Rows are points. Each copy is the shape, with its points in the same order, turned, moved and blurred by noise. Is it also mirrored, or only turned?
(in the rows, 128 means zero)

Shape, 6 rows:
[[192  97]
 [139  96]
 [133 118]
 [103 175]
 [111 174]
 [ 91  88]]
Copy 1:
[[155 206]
 [159 154]
 [138 147]
 [ 78 116]
 [ 80 125]
 [165 103]]
Copy 1 is: only turned
Copy 2 (6 x 2):
[[191 104]
 [137  82]
 [122 103]
 [ 74 142]
 [ 80 140]
 [ 95  60]]
Copy 2 is: only turned
Copy 3, 6 rows:
[[197 141]
 [159 162]
 [143 145]
 [ 85 109]
 [ 94 100]
 [108 189]]
Copy 3 is: mirrored

Shape, 10 rows:
[[143 162 100 139]
 [140 125 104 110]
 [127 115 115 167]
 [127 117 135 139]
 [122 114 129 116]
 [ 79 195 106 115]
 [121 110  96 141]
 [137 133  76 113]
 [138 102 109 115]
 [169  99 162   7]]
Copy 1:
[[141 132 168 143]
 [ 97 130 155 138]
 [131 130 133  88]
 [115 122 120 120]
 [ 93 128 119 128]
 [147 190 133 183]
 [107 148 143 104]
 [ 98 142 185 133]
 [ 86 121 142 120]
 [ 18  71 121 198]]
Copy 1 is: only turned
Copy 2:
[[161 134 155 165]
 [126 113 134 169]
 [151 151 104 149]
 [131 127 123 126]
 [110 127 131 137]
 [125 178 202 147]
 [125 145 113 167]
 [126 127 146 186]
 [110 111 121 158]
 [ 60  17 171 125]]
Copy 2 is: mirrored

Shape, 11 rows:
[[171 203 128  96 166 168 145 162]
 [140 124 147 122 155  69 150 112]
 [103 125 129 187 144  93 163 117]
 [178  52  93 133  76  96 114 114]
 [172 182 107  66 157 149  62 137]
 [223 107 131 116 111 146  74  85]
 [ 74  97 143 173 160 131 168 140]
 [155  78  87 139  57 113  77  69]
 [106 108 144 189 143  84 128 161]
 [ 92  99 155 135 115 116 123 133]
 [141 189 168 134 130 140 159 158]]
Copy 1 (11 x 8):
[[169 159  49 144 118 173 101  79]
 [139 141 124 113  49 152 172 125]
 [ 98 134 163 134  92 141 179  86]
 [ 88  75 121 151  91 160 150 209]
 [195 102  74  95 108 186  59 129]
 [138  42  70 150  71 133  98 154]
 [ 75 160 142 110 114 120 167  89]
 [121  33 150 162 109 142 125 201]
 [ 83 108 136  86 106 160 195  91]
 [116 125 135 102 133 115 167 135]
 [158 145  67 138 129 145 164  77]]
Copy 1 is: mirrored
Copy 2 (11 x 8):
[[ 74 157  98 162 208 101 100  76]
 [106  90 139 121 115 144 128  71]
 [ 97  76 117 107  92 101 123 118]
 [178  96 123 181  88 189 112 132]
 [ 74 198 113 157 184 179  93 109]
 [161 197 114 190 106 179 129  85]
 [106  71 122  94 133  80 158 154]
 [185 141  95 144  64 201 103 154]
 [ 85  83 162 134  99 105 125 148]
 [141 110 152 101 127 130 119 145]
 [100 135 139 145 168  72  77  91]]
Copy 2 is: only turned

Shape, 14 rows:
[[189 125 102 129 171 176 174 132 194 124  80]
 [109 103  98  93 184 170 133 104 113  83  95]
 [ 97 153 161 165 131  98 156 112 108 154 141]
 [ 85 156 163 140 134 131 160  92 197  88  82]
 [189 128 108 148 172  85 120 150 117 111  88]
 [110 177  98 158  91  82 155  98  91 187  68]
 [152 159  80 140 128 177 146 115 170 129 161]
 [154 111 173 189 163 155  77 180 117 109 140]
 [150  91 146 187  97 156 176 135 150  91 172]
 [111 139 150 129 117  83 150 177  96 140 151]
 [197 196 180 151 136 171  94  96 109 152  70]
 [100 100 190 101 183 109  72  94 141 157 132]
 [180  95  87 114 113  98 155 135 192  76 166]
 [139 103 101 154  80 144 171 141 167 109  91]]
Copy 1 (14 x 11):
[[147 176 168 170 133 150 184  63  89  91 174]
 [ 91 102 175 201 136 120 147 100 141  69 124]
 [169 143 121 125 158  86  83 166 122 108 133]
 [153 175 168 186 157  90 106 115 178 106 207]
 [119 147  86 130 107 171 131  92 117  78 142]
 [107 206 156  74 148 124  92 180 124  99 120]
 [126 141 147 137 178 101 196 112  94 140 171]
 [171 130  53 201 101 120 143 118 117 148 109]
 [179 105 137 148  82  67 149 131  87 145 192]
 [170 101 123 110 133 146  82 159 132 142 126]
 [161 231 107 132 135  95 167  73 161 113  75]
 [132 126 110 194 178  86  50  71 123 121  97]
 [119  86 133 118 121 127 145  71  98 138 229]
 [126 158 184 144  88 128 143 128 104 145 191]]
Copy 1 is: mirrored
Copy 2, 14 rows:
[[136  65  61 120  97  51 167 127 110 187 152]
 [198 108 118  95 104 117 199 104 156 166 161]
 [116 143 159 174  68 125 125 124 159 138 102]
 [136 109  77 155  65 107 135 102 218 196 131]
 [155 101 121 184  79 112 149 140  87 152 210]
 [116 174  73 179  82 144 122 165 137  81 113]
 [143 106 111  81  96  89  93 120 113 181 129]
 [107  45 196 142  80 151 143 117 126 163 185]
 [ 72 123 171 110 110  74 120 132 163 202 169]
 [142 126 179 196 133 133 112 151 138 152 131]
 [103  52  95 150  65 120 118  67 127  70 162]
 [143 101 147 175  89 184 180  36 132 183 115]
 [139 146 119 131 144  79 110 124 111 240 192]
 [ 94 126  85 114 133  98 142 168 154 183 166]]
Copy 2 is: only turned
